Every row gives one point. The points of each table are mixes of a few directions, plus a little noise. Count the directions of each table, and those that both share. Where both have some left over, give the other angles between the two spaces (their principal angles), to ten degrees, smallest first.
In the rows, zero is written as 128.

First (7 x 3)
[[197 132 152]
 [110 127 122]
 [ 97 126 117]
 [ 56 123 103]
 [147 129 134]
 [222 134 160]
 [ 66 124 107]]
Second (4 x 3)
[[120  50 158]
 [168 112 150]
 [124 169 109]
 [101 179  97]]
Directions: first 1, second 2, shared 1

First (8 x 6)
[[115 110 171  27 141 122]
 [188 134 141 183  98 112]
 [ 70 148 182 134  88  85]
 [164 127  75 130 131 123]
 [105 115 163  85 149 149]
 [128 133  86 186 143 158]
 [ 90 118 149  81 153 149]
 [164 140  57 197 120 125]]
Second (9 x 6)
[[ 73 127 145  96 140 135]
 [207 133 137 127  77  66]
 [ 81 141  91 167 135 139]
 [177 109 147 116 145 155]
 [130 105 163  88 164 172]
 [190 106 199  49 116 106]
 [121 127  88 182 159 177]
 [100 149  94 163 107 101]
 [ 75 153  88 166 109 101]]
Directions: first 4, second 3, shared 3

First (8 x 8)
[[127 131 128 125 129 128 127 130]
 [101  55 187 115  69 144 216  95]
 [ 38 133 174  37 144 138 188 143]
 [186 153 122 144  80 129  93 136]
 [124 135  90 154 188 116  98 130]
 [159 139  92 168 151 119  86 128]
 [164 127  76 193 171 114  79 120]
 [123 150 154  86  93 136 138 143]]
Second (7 x 8)
[[121 117 119 107 130 122 120 135]
 [ 83 205 161 122 173 147 157 138]
 [116 144 134 122 139 131 133 132]
 [ 97  99 100  48 142 107 102 155]
 [206  52 106 191  62 119 110  97]
 [ 86 143 124  71 158 122 123 151]
 [186 137 152 235  93 148 152  88]]
Directions: first 3, second 2, shared 1; angles 90

First (8 x 9)
[[123 182  86 131 122 110 134 143 118]
 [179 117 169 191 114  85 201 118 130]
 [127 144 115  88  72 179  38 110 127]
 [170 190 162 140  28 140  79  99 178]
 [115 132  91 141 175  96 180 153  96]
 [ 99 129 136 105 147 139 109 133 158]
 [ 97  35 133  99 192 157 123 131  97]
 [113  95 132 130 174 118 158 138 121]]
Second (10 x 9)
[[126  80  77  92 102 172 161 148  74]
 [144  85 142 115  80 159 188 138 140]
 [120 143 114 130 149 119 103 126 114]
 [141 162 204 166 130  91 124 108 207]
 [103 186  98 143 198  87  42 116 100]
 [123 115  97 113 128 143 129 136  96]
 [119  68  42  75 105 187 159 156  37]
 [118 165 130 144 164  99  83 118 132]
 [139 145 182 152 122 107 134 116 184]
 [147 131 194 150 103 116 157 118 196]]
Directions: first 4, second 2, shared 1; angles 60

First (10 x 11)
[[108 183 131  89 111 155 120 104 130 170 134]
 [148  72 142 223 161 132 129 177 132 192  89]
 [129 109 139 180 134 143 132 148 134 174 107]
 [148  91 141 204 165 133 121 172 130 209  89]
 [142 149 120  48 131  81 112 104 126  75 147]
 [123 127  96 201 163 225 141 170 101 204 110]
 [130 127 128  96 117  98 128 113 130  80 141]
 [ 97 137 149 100  68 108 143  88 148  67 152]
 [121 172 122  24 101  91 120  80 129  53 164]
 [134 112 113 113 128 113 138 125 119  58 145]]
Second (11 x 11)
[[103 174 141 182 145 198 129 100 201 201  81]
 [150 152  89 150 151 167 152 113 181 173 116]
 [135 107 141  89 116  72 115 133  98  81 147]
 [142  97 127  87 114  72 122 144  79  73 159]
 [112  83  83 183 115 212 160 202  13 136 167]
 [118 118 178  80 111  50  94 116 116  75 130]
 [148 153  86 157 151 178 155 115 180 179 115]
 [105 129 143 151 123 155 123 136 114 140 121]
 [124 140 165  98 125  78 104 100 160 109 113]
 [114 164 155 142 138 141 116  94 195 163  91]
 [156  92 100  92 119  86 138 154  71  79 169]]
Directions: first 4, second 3, shared 1; angles 40, 70

First (10 x 12)
[[147 107 102 194  63 183 113 144 160  94  71 170]
 [195 150  57  99 123 152 192 126 146 111 173 121]
 [ 68 110 140 109 163 135 126 124  92 145 130 123]
 [ 82 107 148 141 133 140 107 131 110 133 104 137]
 [106  89 161 234  51 166  54 149 157 101  24 181]
 [ 74 112 133 107 162 139 132 125  93 142 133 123]
 [ 98 129 127  82 175 119 149 119  97 146 163 107]
 [209 190 186 100 138  10 111 113 161 149 178  81]
 [172 141  82 115 119 146 166 128 144 115 152 128]
 [130 143 146 102 152  93 130 121 119 143 153 106]]
Second (11 x 12)
[[ 81 146 108  69 193  85 158  84 187 222 137  82]
 [103 104 122 132 108 153 167 109 119 128 148 110]
 [170 154 148 125 139 116  81 175 120  89 126 162]
 [ 50 128  87 144 142 137 101 115 143 114 182 137]
 [201 128 159 158  91 136 101 165  91  81  84 160]
 [121 120 132 134 112 155 132 147 109  84 165 138]
 [139 115 128 153 103 135 130 117 116 129  98 130]
 [ 96 110 109 164 102 153 120 119 114 101 144 138]
 [152 144 153  31 187  82 209  96 176 242 104  60]
 [107  89 107 178  80 148 156  77 114 152  85 111]
 [188 171 157 119 150 108  52 202 119  66 133 180]]
Directions: first 3, second 4, shared 0; angles 30, 50, 70

First (11 x 14)
[[132  94 150  99 125 102 163 134 167  72 118 107 150 127]
 [ 90 126 165 171 157 138  98  82 150 164 129 163 109  98]
 [146 137 117 121  99 127 119 141  83 138 144  99 123 151]
 [150 148 148 146 111 135 110 154 103 138 124 143 134 121]
 [147 109 164 113  97 103 140 139 120 106 141  86 139 147]
 [148 164  79 126 172 148 166 167 174 144 113 175 147 134]
 [157 141 146 133 113 125 134 157 120 129 134 123 140 133]
 [123  91 131 120 114 122 138 114 139  39 119 108 129  61]
 [184 162 110 132 106 138 148 184 105 121 142 116 142 126]
 [106 107 116  85 105 113  99 128  91 124  95 127 130 174]
 [ 25 125  83 162 209 156  92   7 157 233 148 160  64 135]]
Second (9 x 14)
[[158 119 112 110  85  61 156 102 126 150 145 188 103 105]
 [149 121 115 115  96  78 148 108 126 144 141 172 109 112]
 [ 86 141 151 154 189 223  88 166 131  97 103  42 165 160]
 [163 117 108 107  78  50 160  97 125 154 148 198  98 102]
 [ 83 142 153 156 193 231  86 168 132  94 102  36 167 162]
 [113 133 136 137 149 161 114 141 129 117 119  98 140 139]
 [119 131 133 133 141 149 119 136 129 121 123 109 136 135]
 [138 125 122 123 114 107 137 119 127 135 133 147 120 121]
 [144 123 119 118 106  92 143 114 127 139 137 160 115 117]]
Directions: first 6, second 1, shared 0; angles 90

First (8 x 18)
[[103 160 123 155 161 110 169 114 145 101 149  85 153 104 168  84 145 160]
 [101 142 128 155 185 128 181 139 131  84 143  96 183 117 157  80 140 156]
 [149 107 132 106  92 137  89 131 118 156 113 160  97 145  98 166 116 103]
 [169  90 133  86  59 144  53 132 111 183  99 190  67 157  72 200 106  80]
 [144  99 132 109 113 148 103 147 112 140 112 162 122 150  96 156 115 105]
 [148 131 127 110  75 115  86 104 135 169 122 141  73 126 115 162 125 112]
 [111 144 126 146 158 121 160 126 136 104 141 101 153 115 153  97 138 149]
 [100 150 126 157 181 122 181 130 138  86 146  88 176 111 165  77 142 160]]
Second (11 x 18)
[[131 152 149 124  77 102  78 100 142 166 122 133  32 119 150 153  99 119]
 [144  94 124 128 173 150 160 151 107  79 139 116 215 129 107 120 174 165]
 [146 105 129 125 148 138 139 136 115  98 137 118 174 125 114 132 163 158]
 [125 150 141 127  89 108  93 107 141 161 122 133  52 122 146 144  99 115]
 [124 146 122 124  96 113 110 107 141 162 124 133  82 124 133 136 112 107]
 [ 94 119 135 148 194 157 174 177 115  88 122 135 184 146 137  86 100 119]
 [118 164 154 129  72  99  74 102 148 177 116 138   7 123 162 148  72 103]
 [144 102 125 126 158 143 150 141 112  92 138 118 193 127 110 126 169 159]
 [120 104 148 142 190 155 160 172 106  71 129 126 190 138 132 106 130 154]
 [124 118 106 128 153 142 158 139 123 115 131 127 183 133 111 113 144 124]
 [137 155  74 107  61 102 113  74 156 200 129 130  94 118 104 145 144  85]]
Directions: first 2, second 3, shared 1; angles 90

First (8 x 20)
[[189 123 113 180  86 154 150 149 125 136 124 139  94 109  89 131 117 113
  105 146]
 [ 78  91  98 114 122 184 118  64 108  43 170 142 172 139 210 109 154 130
  169 104]
 [151 112 138 140  90 141 126 141 135 136 164 166 129 142 145 147 123 106
  116  99]
 [115 140 154 138 129 123 139 129 125 174  82  84 109 140 110 130 117 147
   81 174]
 [130 159 188 120 149  59 126 189 156 236  86  95  85 155  83 140  91 137
   85 135]
 [107 105  54  61 151 135  85  63 139   7 164 160 184  92 199 104 181 182
  155  97]
 [127 154 156 150 167  87 147 185 138 196  88  82  66 142  70 101  81 116
  156 127]
 [128 140 123 120 130 140 134 104  98  94 146 158 185 105 118 162 161  93
  155 139]]
Second (8 x 20)
[[145 147 173 121 113  75 143 148 103 232 119 166 130 151 120 165  77  96
  151  93]
 [144 132  59  72 139 116  93  65 143  50  92 121 167  60 139 125 191 228
   54 185]
 [105 103  81 144 145 194 113 111 157  12 144  82 123 107 136  84 183 156
  109 164]
 [134 138 156 130 119 104 139 142 115 185 127 147 125 146 124 145  98 103
  147 106]
 [105 106 104 154 141 186 124 127 147  48 149  90 115 127 132  91 160 130
  128 144]
 [106 112 150 176 130 169 144 161 131 120 160 109  99 165 126 107 113  74
  169 108]
 [122 129 174 158 119 126 150 165 114 189 147 138 107 171 122 136  84  66
  174  90]
 [162 157 125  71 119  53 116 101 110 190  86 171 161  98 127 170 118 171
   93 133]]
Directions: first 6, second 2, shared 1; angles 40

First (9 x 24)
[[162  91 119 100 163 161 118  92 136 149 123  95 125 134  94 141 137  82
  118 140 162 101  87 176]
 [116  94 130 102 143 149 150 107 125 112 149  93 124 152 106 103 121 128
  144 160 178  85 105 105]
 [186  82 123 126 163 144 120  84 107 131 101  89 102 131  83  53 106 118
  122 163 208  68 126 113]
 [138 192 152 171 103  55 107 214 130 125  97 170 207 142 119 151 122  90
  119  46  68 117 202 117]
 [137 174 111 166  93  98 109 140 119 142 101 185  94  76 185 123 131 177
  112 117  70 195 165 131]
 [150 135 118 132 116 146 142 112 131 113 127  93 136 123 114 133 128  90
  133 117 120 112  98 130]
 [ 20  79  96   8 160 161 135 103 153 185 209 177  76 140 187 206 181 182
  135 214 148 160  67 218]
 [147 149 112 149  96 124 150 120 113  96 122 104 120 113 130  83 112 127
  140 130 127 101 130  82]
 [ 94 154 192 198 116 112 123 181 140 100 119 146 172 140 135 158 114 159
  131  66  71 213 173  81]]
Second (8 x 24)
[[141 131 110 143 111 112 146 121 108 116 121 117 111 120 129  86 116 143
  139 149 142 106 143  78]
 [ 96 162  94 113  72 124 177 121 114  82 163 116 105 114 165  83 119 154
  158 157 123  86 114  73]
 [167 163 124 158  99 142 127 116 127 100 109 109 128  99 132 109 117 105
  122  95  99 129 115 131]
 [172 220 120 164  39 158 168 119 126  20 129  61 160  94 131  69  96  61
  146  59  78  57  84  96]
 [ 85 133  94 104 102 120 154 118 117 128 157 149  83 112 176 112 135 185
  145 180 129 135 126 102]
 [170  69 171 148 210 119  69 140 139 194  80 140 158 159  67 174 135 100
   93 105 155 168 162 174]
 [ 81  74 133  90 185 122  93 131 142 208 139 192  98 139 150 196 162 182
  110 170 140 206 140 188]
 [113  72 178 104 206 127  89 157 152 176 126 140 181 187  74 195 142  95
  111 109 159 137 140 181]]
Directions: first 6, second 4, shared 3; angles 30

First (9 x 32)
[[127  86 102  84 128  96 105 114 127 136 163 139 135 160 168 144 155 111
  191 128 139 133 128 118 108 122  97  98 106 158 122 145]
 [124 129 122 137 124  94 110 132 129 134 141 132 114 125 127 127 146 128
  149 123 132 132 136 139 132 135 132 127 147 132 132 130]
 [141 118 151 101 136 241 249 127  97 100  75 115 178 161 160 148  69 115
   66 155 112 106  88 106 128  80 102 158  64 137 106 111]
 [128 161 149 165 128 153 151 140 128 121  99 119 123 103  97 117 107 141
   79 128 119 124 126 137 147 132 153 155 147 106 132 113]
 [130  88 103  77 133 105  73 105 143 139 167 138 136 149 155 133 148 119
  182 123 140 138 134 107  94 134 100  81  99 144 130 152]
 [126 142 136 151 124 128 157 140 116 124 114 124 122 124 123 130 127 129
  115 131 124 123 125 142 145 122 138 151 145 128 127 118]
 [126 148 134 154 126 114 101 132 139 132 128 127 113 104  99 113 130 140
  114 120 128 133 139 135 135 146 149 129 152 111 137 126]
 [128 111 121 112 127 126 151 127 115 126 131 131 136 149 154 142 134 117
  148 133 129 124 120 127 126 113 113 129 115 145 121 129]
 [123 167 136 174 127  96  59 134 158 139 134 127  96  77  69  96 137 154
  107 110 130 141 154 141 136 170 170 125 179  93 149 127]]
Second (8 x 32)
[[109 111 110 130 128 134  96 118 154 130 123 131 136 133 131 110 121 116
  121  99 149 127 140 107 116 140 142 118 116 122 135 166]
 [177 194 157  93 196  96  70 186  76 120 174  84 125  35  48 109 155 185
  193 210  75 119 120 128 108  88  74 119 151 177 123  47]
 [145 127 144 123 124 135 155 116 118 122 116 133 127 134 137 131 120 124
  117 134 121 122 133 127 137 136 148 137 119  99 120 118]
 [100 120 131 124 113 140 119 105 166 119 118 117 128 133 120 105 130 119
  121  97 140 128 133 114 131 126 154 107 106 135 125 156]
 [112 109  86 153 130 139  98 160 129 149 123 144 140 142 153 143 117 133
  118 131 148 142 121 141 105 142  93 133 151 135 147 150]
 [134 117 125 120 136 136 109 113 137 123 118 136 136 126 130 109 114 114
  118 113 137 117 148 100 119 148 157 127 110  92 129 152]
 [125 122 127 141 100  90 200 105 109 136 146 150 109 174 163 177 139  97
  127 107 130 132 118 157 163 121 117 159 149 138 125 120]
 [119 123 145 139  97 152 177 121 136 125 105 127 122 149 143 140 127 135
  110 134 125 137 113 150 146 123 138 125 123 127 120 116]]
Directions: first 3, second 5, shared 0; angles 30, 40, 80

First (10 x 32)
[[160 104  88 137 110 134  74  97  79  99 104 133  86 156 157 163  89 181
  149  98 143 165 125  97  98 107  80 126 110 190  80 159]
 [123 123 109 130 111 130 108 105 119 123 127 129 110 132 132 135  99 162
  141 105 146 149 138  96  96 108 135 132 116 111 122 132]
 [133 126 124 137 157 116 151 135 143  98 121 133 119 136 146  99 137  73
  109 127 132 125 130 132 138 145 142 133 139 135 131 124]
 [124 145 151 111  88 155 102 154 118 174 141 120 159 112 110 167 141 168
  142 178 113 113 112 177 157 136  85 121 116 138 130 143]
 [ 96 153 166 105  83 151 121 147 139 202 158 116 176  92  80 156 143 184
  145 168 113 104 124 160 142 123 126 122 120  77 156 119]
 [144 106  78 138  97 130  71  77  86  98 110 132  76 153 157 158  68 196
  155  78 161 181 137  67  70  93 108 133 100 148  91 153]
 [121 132 168 123 164 120 174 155 149 154 136 126 168 113  94 110 178  92
  108 145  90  87 121 160 170 142 145 114 156 124 146 102]
 [147 127  85 131  76 146  61 110  94  98 117 132  85 147 176 163  76 171
  152 132 169 175 124 116  95 123  81 142  90 159 101 174]
 [115 140 138 140 183 100 199 149 186  89 133 133 131 126 145  51 154   7
   87 133 136 110 140 134 143 161 194 143 154  88 167 100]
 [116 123 175 131 211  99 217 149 169 142 134 127 171 114  83  75 196  50
   90 119  77  73 130 142 172 143 185 112 179 110 155  74]]
Second (9 x 32)
[[168  73  57 167 187 163 119 159  50  87  89 126  72 148 115 174  71 143
  134 102  93  95 133 162 164 117 142 176 141 140 174 157]
 [116 131 174 123 177  81 190 108 178 133 135 132 159 126 114  68 189  69
   98 100 113 119 131  93 126 132 161  92 159 134 105  79]
 [162  97  82 149 145 141  99 125  75  91 100 131  85 153 144 157  91 148
  138 104 123 134 126 126 130 118 107 143 125 171 119 154]
 [ 73 192 205  88  62 136 142 157 196 211 182 117 207  78  99 117 179 128
  128 210 134 108 118 174 145 153 130 113 116  56 159 107]
 [111 123 114 137 150 117 152 118 146 113 131 128 114 125 121 100 109 109
  122  98 139 129 150  97 105 118 190 145 133  65 162 108]
 [116 158 142 109  67 163  93 161 126 171 148 118 153 105 120 167 125 165
  146 193 133 119 115 183 149 143  92 136 104 110 150 151]
 [128 141 137 116  99 112 109  98 142 125 132 133 130 135 156 118 135 135
  133 124 154 164 125  97  97 126 100 107 113 156  82 129]
 [101 145 136 121 118 103 145  97 172 123 143 131 129 122 137  86 128 110
  123 106 160 153 146  79  84 119 172 125 124  76 129 104]
 [181  95 103 142 153 137  99 129  67 100  93 133 102 161 144 167 127 143
  132 115 102 130 108 143 152 126  60 116 136 242  76 158]]
Directions: first 4, second 4, shared 3; angles 90

First (9 x 32)
[[134 135 149 131 110 144 137 141 126 134 100 104 108 127 152 134 134 116
  115 115  85 160 153 119 104 138  98 114 118 121 123 112]
 [110 106  52 101 178  69 100  75 117 106 206 198 189 131  60  99 116 151
  175 164 249  28  45 157 197  99 220 163 150 156 162 182]
 [120 116  81 100 151  90 113  92 110 114 163 160 159 129  97 106 127 129
  159 144 181  76  81 143 161 115 176 141 133 147 161 159]
 [137 141 180 156 100 169 145 167 144 144  85  90  92 127 165 151 131 123
   95 108  63 188 181 111  89 144  72 111 120 107  95  93]
 [130 131 138 133 122 136 132 135 131 131 119 120 120 128 136 132 129 126
  121 124 114 140 139 124 120 131 116 124 126 124 122 121]
 [131 126 109  95 121 110 127 108 100 122 117 119 127 126 138 112 138 103
  142 123 108 127 118 128 121 132 130 117 114 140 162 136]
 [130 132 146 142 122 143 133 143 138 133 119 119 118 128 136 137 127 132
  116 124 115 144 144 123 119 132 113 126 129 120 112 117]
 [127 129 136 141 130 135 129 136 139 131 131 131 128 129 125 134 124 137
  122 129 134 129 132 128 130 127 126 132 133 123 115 124]
 [131 135 161 154 117 156 137 155 147 138 111 112 110 128 143 145 126 135
  106 120 103 158 158 119 111 135 100 124 129 113  99 107]]
Second (9 x 32)
[[131 133 109 115 119 123 131 121 115 128 136 124 143 131 136 126 138 114
  124 121 129 120 135 131 123 133 132 117 119 133 146 140]
 [136 145 145 176 114 172 156 169 157 142 174 122 168 150 134 164 128 141
   71 113 163 121 187 133 116 140 122 110 136 109  89 132]
 [119 117 141 126 140 117 105 118 137 128  88 139  89 109 121 122 121 145
  155 142 104 148  95 119 140 117 122 156 132 127 117 108]
 [109 105 163 135 153 117  93 112 153 132  67 155  80 102 106 131 121 169
  162 147  98 159  72 114 155 114 129 179 134 120  91  90]
 [145 129 126  95 115 127 161 129  86 111 138  87 138 148 149 105 132  75
  123 114 105 132 153 133  97 140 115  78 115 142 172 143]
 [122 133 117 167 147 137 127 146 161 130 185 155 156 136  98 140 109 163
  116 145 205  88 130 141 154 115 153 144 157 121 100 145]
 [112 111 127 105 127 107  89  80 128 147  69 166 128 103 125 150 165 149
  142 118  87 148  79 116 151 136 151 172  97 124 115 107]
 [138  92 174  78 153 115 173 118  73  83 120  83 121 158 119  75 111  70
  155 131  90 146 106 135 107 130 124  78 124 154 168 126]
 [141 186  49 153  84 138 117 157 142 150 175 119 130 116 166 140 127 124
  103 124 170  91 194 130 111 127 104 116 139 122 153 163]]
Directions: first 2, second 5, shared 2

First (8 x 32)
[[110 145 117 141 129 127 126 127 123 117 142 122 136 122 138 120 123 124
  116 127 121 135 131 140 130 125 127 130 139  99 136 137]
 [ 67 174 113 184 138 115 153  96 136  80 186 115 157 133 150  83 134 110
   50 142  98 126 175 139 164 143  95 124 124  52 182 156]
 [126 130 127 127 127 132 125 134 123 131 128 125 131 127 133 132 125 124
  129 121 129 136 129 128 121 128 129 133 133 127 131 127]
 [149 106 156 102 113 159 122 169 109 170 108 122 134 142 142 165 124 104
  144  80 141 163 146  95  81 143 129 161 128 185 149 102]
 [121 145 111 116 117 154  92 181  85 153 119 109 137 104 160 159  97 112
  163  82 136 181 106 149  71 109 155 159 182 108 127 123]
 [130 122 129 141 139 103 150  84 160 102 136 143 118 137 103 100 147 147
  108 171 121  85 131 126 176 133 114  98  96 126 117 138]
 [131 119 147 126 124 138 139 134 129 138 129 127 135 144 132 134 135 114
  113 113 128 135 155 103 120 145 115 140 113 154 152 118]
 [189  82 123  88 138  97 119  99 161 133  77 163  77 116  66 132 138 189
  201 188 150  65  51 143 161  98 161  79 109 174  29 123]]
Second (11 x 32)
[[174 179  92 160 112 134 110 113  91 123 102 153 117 120 167 142 108 112
  128 142 118 154 142 140 167 162 157  60 129 142 127 140]
 [135  94 127 111 138 137 160 193 106 116 166 131 137 152  65 104 151 165
  145 132 116 128 109 122 111 136  80 155 134 107 146 113]
 [158 125 106 128 143 109 137 150  98 117 137 139 138 128 108 120 147 151
  135 134 127 140 109 146 130 153 115 138 126 130 166 111]
 [116 166 128 145 136  74  78  12 168 147  68 115 130  76 223 166 115  83
   95 116 165 125 136 160 141 118 206 130 108 172 140 130]
 [ 86 105 161 112 126 137 131 121 167 137 135 108 127 131 122 126 126 121
  123 117 133 107 133 111 107  94 122 156 129 120 105 133]
 [ 93  84 158 102 131 145 151 166 150 129 160 112 132 148  80 110 140 145
  135 121 124 108 122 106  97 102  90 169 133 105 115 124]
 [132 120 126 124 130 132 137 148 120 124 139 130 130 135 110 121 134 138
  134 130 124 129 123 126 124 132 114 133 130 122 132 124]
 [138 168 110 146 153  44  78   7 150 141  65 120 140  66 224 166 132  96
   94 117 174 134 119 182 144 138 209 144 102 183 177 113]
 [130 114 132 122 115 169 151 186 111 121 156 135 122 158  84 110 125 143
  146 135 104 128 133 103 125 128  91 113 141 103 105 136]
 [146 156 116 146 107 158 124 135 110 126 120 143 114 135 141 132 107 115
  133 138 112 139 147 117 150 139 135  75 136 125 102 146]
 [101  98 153 111 116 170 152 178 139 127 159 121 122 158  82 110 126 139
  141 127 110 114 135  95 110 106  89 135 140  99  94 137]]
Directions: first 3, second 3, shared 0; angles 80, 90, 90

First (10 x 32)
[[119 156 119 145 138  83 144 143 114 142 191 165 150 101 158 106 148 100
  119 180 156 138 153 176 154  89 140 190  96 106 156  99]
 [127  36  87 226 103 142 135 109 137 170  24   7 181 103  23 112 126 145
  210  11  25 127 177 118 127 216  76 173 101 139 116 178]
 [140 139 153  77 124 118 125 115 138 102 117 155 106 138 145 156 152 138
  112 135 154 133 107 139 138 138 133 100 159 123 143 111]
 [142 124 112 134 131 139  99 127 119 173 122 131 133 147 136  85  84 125
  143 118 106 115 148 106 132 100 118 127  93 145 100 126]
 [159 124 162  82 133 119 120 116 143 122 118 152 125 129 145 163 156 124
  121 140 155 127 121 131 149 130 138 115 129 115 143 109]
 [154 134 157  92 136 115 121 125 135 128 138 159 128 126 151 149 150 117
  118 154 159 127 125 134 149 115 142 124 119 114 142 107]
 [109 155 106 118 121 125 118 128 112 130 136 146 106 152 145  87  96 140
  119 126 121 129 124 133 121 111 118 114 143 145 115 122]
 [117 123 142 137 130 139 153 136 138  95 137 113 127 109 115 168 153 125
  116 138 140 133 109 125 111 147 142 125 150 118 137 143]
 [105 157 116 104 121 138 124 128 120 103 135 146  91 155 144 111 101 148
  104 129 132 130 100 123 107 120 125  89 168 147 114 129]
 [110 130 130 162 142 164 146 154 128 116 163 110 132 116 121 143 114 116
  115 150 131 122 116  95  92 116 149 125 127 130 109 156]]
Second (8 x 32)
[[147  93 141 142  99 118 119 130 125 137 108 141 198 189 176 155 144 118
  156 159 123 118 163 122  99 133 106 123 117 119 113 117]
 [122 115 113 132  95 138 135 146 108  79 121 166 180 188 228 147 121 128
  105 164 119 112 120  76  38 141 117 123 145 132 152 141]
 [ 72 145 102 132 108  83 146 105 121  95 108  96  95 114  78 111 148 169
  134  72 110 158 123 199 154 178  99 136 196 127 147 120]
 [145 114 164 106 158 152 105 119 143 148 133 105 108 113 102 162 115 133
  129 108 138 118 124  92 152 121 146 100 125 124  97 133]
 [162 138 140  93 156 153 130 134 139 121 133 148  95  85 131 134 128 111
   96 137 150 122  95  95 136 114 161 129 101 128 156 138]
 [ 82 155  84 167 110 150 139 136 121 124 125 100  91 150  79  73  89 146
  136 108  99 137 117 151 107 125 108  95 160 164  83 148]
 [134 118 155 142 163 105 103 123 127 187 173 112 151  99 111 136 125 116
  153 128 142 126 171 141 186  94 140 164  91 102 101 106]
 [162 143 123 113 135 123 146 131 139 130 121 156 108  88 120 110 154 103
  115 147 147 135 113 150 153 119 144 151  91 127 172 121]]
Directions: first 5, second 6, shared 3; angles 50, 80

First (11 x 32)
[[132 169 140 144 125 143 114 134 109 133 141  98 128 108 144 109 171 137
  138 129 110 145 122  99 151 164 159 170 137  91 128 130]
 [110 152 163 121 120 163 143 136 106 148 122 118 120 112 135 121 150 169
  113 114 116 159 138  84 130 110 137 139 115 117 143 123]
 [121  97 142 110 115 136 153 100  78 135 122 144 135 142 109 132  60 209
  147 132 107 140 141 121 122  91 113  70 149 147 163 114]
 [ 99 147 117 148 190 191 121  92 151 115 136 172 113 119 129 158 142 138
  160 108 194  95 139 114 136 110 108 103  95 157 155 104]
 [125 157 147 119 116 127 158 131 116 156 124 100 107 107 140 108 186 142
  121 115 106 155 130  81 132 108 151 164 128 103 114 124]
 [142 126 127 137 103 136 152 125 162 138 141  77 112 117 127 135 197  79
  136 136 178 116 138 116 170 136 156 165 151 105  88 149]
 [121 124 135 126 131 149 151 106 122 135 128 128 118 124 120 138 132 151
  144 124 148 124 140 109 138 103 127 113 132 135 135 121]
 [134  80 140 118  92 116  99 166 120 108 118 135 167 161 111 137  32 125
   86 153 111 137 129 185 113 147 104  88 133 150 144 151]
 [133 102 112 118 127 101 138 125 147 125 121 142 126 140 118 136 108 106
  123 130 137 112 129 151 113 107 111 109 126 147 117 129]
 [137 127 115 143 132 123  90 154 159 106 135 129 144 136 132 134 125  74
  111 137 144 112 118 164 130 170 124 142 119 128 116 145]
 [156 129  68 125 153  23  91 141 138 105 124 162 138 141 140  98 102  78
  129 134  57 110  87 182  76 161 117 141 126 129 102 118]]
Second (11 x 32)
[[133 136  95 159 163 141  92 121 171 101 147 139 130 128 132 146 151  68
  151 133 181  86 120 156 146 170 127 141 121 131 117 133]
 [ 58 174 190 116 176 216  96 186 137 130  89 206 131 119 147 145 100 169
   32  75 125 169 141 100  66  78  74 102   7 178 191 108]
 [ 99 162 162 123 145 172 131 128  90 142 119 148 123 113 138 121 125 199
  119 105 101 160 135  82 115 103 124 120 100 131 168 107]
 [150 110 102 135 118 103 138 110 144 124 141 106 124 132 121 131 145  93
  156 144 150 103 125 145 150 143 141 137 160 118 100 137]
 [134 116 127 122 115 112 133 134 130 129 125 122 131 134 125 126 119 120
  120 133 121 130 127 137 124 126 127 127 134 128 120 134]
 [133 124 135 119 112 117 148 118 104 140 127 114 125 126 125 118 127 156
  138 131 107 141 130 112 132 117 138 127 148 118 128 125]
 [140 128 110 143 134 109  74 156 137 100 134 139 154 140 134 124  97  92
  116 142 112 120 109 173 119 184 123 134 124 127 129 139]
 [118 151 118 150 164 161 106 117 144 115 140 143 124 119 135 139 150 117
  148 120 161 109 126 124 139 146 127 135 112 130 137 120]
 [142 133 118 135 122 121 148  90  97 137 145 102 120 119 126 116 150 159
  181 137 119 125 127 104 157 136 156 137 172 102 124 120]
 [150  92 125 107  83  81 166 124 120 143 123  96 125 138 115 119 120 124
  127 144 110 134 131 135 131 109 137 126 166 120 101 140]
 [151  82 125 101  77  75 177 126 133 146 119  94 121 141 111 123 123 110
  119 144 121 131 135 140 129  97 133 123 164 125  91 144]]
Directions: first 6, second 4, shared 4
